Every row gives one point. Each copy is the shape, with its points in the same order, stretched, turned, moved and blurred by noise. Say if it was mirrored as well.
In the rows, 128 means zero.

Shape, 6 rows:
[[111 154 206]
 [ 91 125  92]
 [185 142 118]
 [110 165 149]
 [171  89 143]
 [113 157 120]]
Copy 1, 6 rows:
[[150 167  63]
 [ 63 152 126]
 [142 122 179]
 [114 176 108]
 [135  86 140]
 [100 168 126]]
Copy 1 is: mirrored
Copy 2:
[[ 49 139 170]
 [149 174  98]
 [167 108 168]
 [101 167 159]
 [134  70 130]
 [129 170 146]]
Copy 2 is: only turned
Copy 3:
[[202 100 167]
 [115 148 126]
 [158 134  78]
 [170 148 148]
 [152  85  79]
 [143 154 127]]
Copy 3 is: only turned
Copy 4 (6 x 3):
[[148 200 216]
 [134 176  79]
 [151  83 132]
 [166 186 148]
 [ 95  93 161]
 [162 172 115]]
Copy 4 is: only turned

Shape:
[[101 146 132 162]
 [ 81 105 148  61]
 [115 105 158 115]
 [106 178 156 141]
 [ 96  74 121 149]
 [219 153 144 159]
 [ 91  91 101 156]
 [ 99  87 122 148]
 [ 83  98 132 159]
 [119  96 163 158]]
Copy 1:
[[137 109 162 145]
 [102  88 108  31]
 [154  89 142  73]
 [125 137 181 112]
 [153  43 110 103]
 [219 187 160 147]
 [141  62 100 131]
 [155  62 117 114]
 [145  59 132 118]
 [180  72 151 104]]
Copy 1 is: only turned
Copy 2:
[[ 84 131 116 135]
 [107  40 146 123]
 [103  90 156 128]
 [ 92 118 122 172]
 [ 88 112 142  84]
 [168 193 119 141]
 [ 76 118 116  84]
 [ 90 116 134  95]
 [ 69 117 141 106]
 [ 92 125 163 124]]
Copy 2 is: mirrored
Copy 3 (10 x 4):
[[ 82 138 128 124]
 [177  81 195 101]
 [134  89 135 104]
 [ 86 171 124  75]
 [102  72 137 158]
 [135 182  34  87]
 [ 91  87 140 181]
 [ 93  83 133 147]
 [ 77  86 131 139]
 [108  82 102 107]]
Copy 3 is: mirrored

Shape, 13 rows:
[[124 128 203 117 115 187 203 143]
 [106 173 121 102 129 137 187 163]
 [124 158 108 109 128 132 236 116]
 [157 131 110 103 141 162 220 122]
 [140 150 133 116  96  90  64  66]
 [101 100 188 175 123 167 193 144]
 [131 122 168 129 109  96  63  95]
 [102 118 113 152 131  82  70 100]
 [144  87 124 100 124  91  86 132]
 [160 124 119 164 109 109  72  94]
 [163 152 120 147 102 115  71 139]
 [ 85 110 152 121 104 229 165 125]
 [146 153 136 124 179 124  66  93]]
Copy 1, 13 rows:
[[118 184 111 156  69 147 141 159]
 [124 164  75 103 128 169 167 129]
 [172 176  96 104 117 174 192 107]
 [185 165 111 124 104 188 196 145]
 [161 116 178  71 159 136  73 136]
 [129 154  96 175  80  92 145 161]
 [132 113 174 108 146  95  77 166]
 [142  64 141 103 163  85 111 138]
 [123  85 163  94 140 107 134 183]
 [179 106 143 102 155 110  90 167]
 [157 118 122  97 157 136  82 182]
 [141 130  96 173  68 168 132 129]
 [144 134 166 128 197 157 109 157]]
Copy 1 is: only turned
Copy 2, 13 rows:
[[126 145  84 146 158 160 249 148]
 [117 138  86  93 123 108 200 123]
 [ 74 190  72 113 141 108 190 126]
 [101 196  52 123 142 145 177 134]
 [129 146 196 143  89 125 123 138]
 [118 111  79 173 180 132 216 148]
 [145 111 189 149 118 142 135 144]
 [127 102 164 147 114 107  99 118]
 [127 110 139 119 116 170 113 142]
 [148 131 149 159 113 119 101 161]
 [169 114 136 127 103 117 122 172]
 [129 127  75 184 101 163 227 115]
 [184 151 162 134 125 127 113 100]]
Copy 2 is: mirrored
Copy 3:
[[144  94 200 102 113 174 180 171]
 [ 84 156 159 144 107 152 163 167]
 [ 64 140 171 147 120 150 217 150]
 [110 136 159 115 153 145 220 132]
 [149 145 174 187 105  78 102  67]
 [124  55 146 106 102 180 155 147]
 [161 114 173 159 103  90  83  91]
 [101 119 117 177 102  91  81  79]
 [132 135 133 129 130  69 105  97]
 [167 119 109 169 121 104 113  67]
 [165 168 126 166 112 111 101 109]
 [126  90 192  76 109 199 151  95]
 [139 133 158 176 178 118  98  96]]
Copy 3 is: only turned
Copy 4:
[[186 134 205 131 143 187 176 137]
 [111 179 163 121 109 157 195 135]
 [105 151 135 126 122 225 214 157]
 [159 130 117 110 130 201 190 163]
 [ 62 107 129 158 106 147  50 100]
 [144  88 195 154 182 148 197 154]
 [ 78  94 158 146 138 114  50 100]
 [ 39  84 117 150 149  91  99 105]
 [ 84  92 135  90 139  92  77 138]
 [ 81  74 101 175 133 100  64 132]
 [ 98 120 126 165  96  83  72 126]
 [180  86 164 124 127 154 209  83]
 [118 150 101 133 166 109  72  80]]
Copy 4 is: mirrored

Shape (13 x 9):
[[123 109  85 111 126 118  94 168 172]
 [132 133 114 137 175 131 126 151 163]
 [103 180 104  81 122 134 109  89 118]
 [ 99  94 117 187 132 104 128 116 174]
 [125 143  66 174 113 114 128 173 182]
 [ 69 137  73 165 163 141 126 118 186]
 [ 60 154 115  76 131 173 145 117 100]
 [ 86 120  78 189 105  98 141 103 112]
 [ 55 113 165  85  85 199 122 165 147]
 [116 145 102  78 194 112 127 127 148]
 [116 149 107 188 155 152  55 175 146]
 [132 164 145 141 120 129 135  86 188]
 [106  96  76 162 135 175 108 114  89]]
Copy 1 (13 x 9):
[[ 75  84 109  61 119  81 124 133 153]
 [ 89 131 158  66 137  97 146 151 152]
 [172 107 148  98 124 130 160  56 138]
 [113 109 113 111 165  68 129 171 133]
 [108  81 154  89 104  51 109 164 190]
 [126  87 152  82 171  82 178 155 184]
 [142 119 128 147 102 146 204  62 170]
 [149 114 108 150 139  61 106 113 179]
 [110  94  66 151  52 157 224 131 136]
 [ 93 130 176  60 167  97 159  85 136]
 [116 146  89  28  89  95 159 197 177]
 [166  97 180 105 151 120 150 143  99]
 [121 125  69 112 127 146 119 121 213]]
Copy 1 is: mirrored
Copy 2 (13 x 9):
[[121 104 151  99 154 132 105  73 117]
 [104 101 146 133 148 119 124 137 137]
 [106 217 116  73 168 153 163 135  99]
 [145  76 139 155  99 170 136  89 141]
 [106  76 123 146 148 183  81 107 100]
 [120  81 131 112 173 196 163 108 119]
 [131 179 166  87 217 111 201 135  70]
 [110 125 105 174 130 188 147  86 105]
 [198 138 249  68 191 101 169 115  70]
 [102 136 116  99 180  98 157 132 135]
 [ 91 146 181 136 162 170 102 133 153]
 [137 140 129 103  88 176 131 157 122]
 [ 70 139 165 139 151 144 165  68 101]]
Copy 2 is: mirrored
Copy 3:
[[ 98 159 103  70 167 128 132 128 106]
 [137 121  98  82 161 113 111 135 132]
 [156 191  82 117  90 154  77 121 158]
 [ 88 128 127  77 106  90  73 104 124]
 [108 145  94  35 130  64 141 151 118]
 [109 121  43  57  96  86  73 110 130]
 [110 131  71 159  83 145 100 117 156]
 [110 147 123  98  51  83  93  99 120]
 [ 39 124  82 174 126 128  98 161 145]
 [151 147  95  87 158 158 111  94 153]
 [144 149  61 111 155  53 101 171  78]
 [134 148 114  73 108 123  48 152 178]
 [129 103  95 134  85 119 105 132  66]]
Copy 3 is: only turned
Copy 4 (13 x 9):
[[108 140  74 102  96 134  88  80 169]
 [109 127  95 117  92 146 145 122 158]
 [129 144 184  96 165 122 133  82 157]
 [107 176 115 156  42 113 142  95 115]
 [114 218  83 101  89 125 106  90 148]
 [ 76 189 132 110  80 154 121  83 127]
 [ 93 110 155 130 195 142 124  90 118]
 [ 85 201 152 154  93  77 119  96 112]
 [127  99  90 167 168 171  81  84  98]
 [ 90 114 129 103 119 137 161 105 192]
 [119 160 104  98  71 153  56 150 151]
 [161 170 154 133 105 142 184  93 128]
 [ 80 120 127 116 115  99  73 120  82]]
Copy 4 is: mirrored
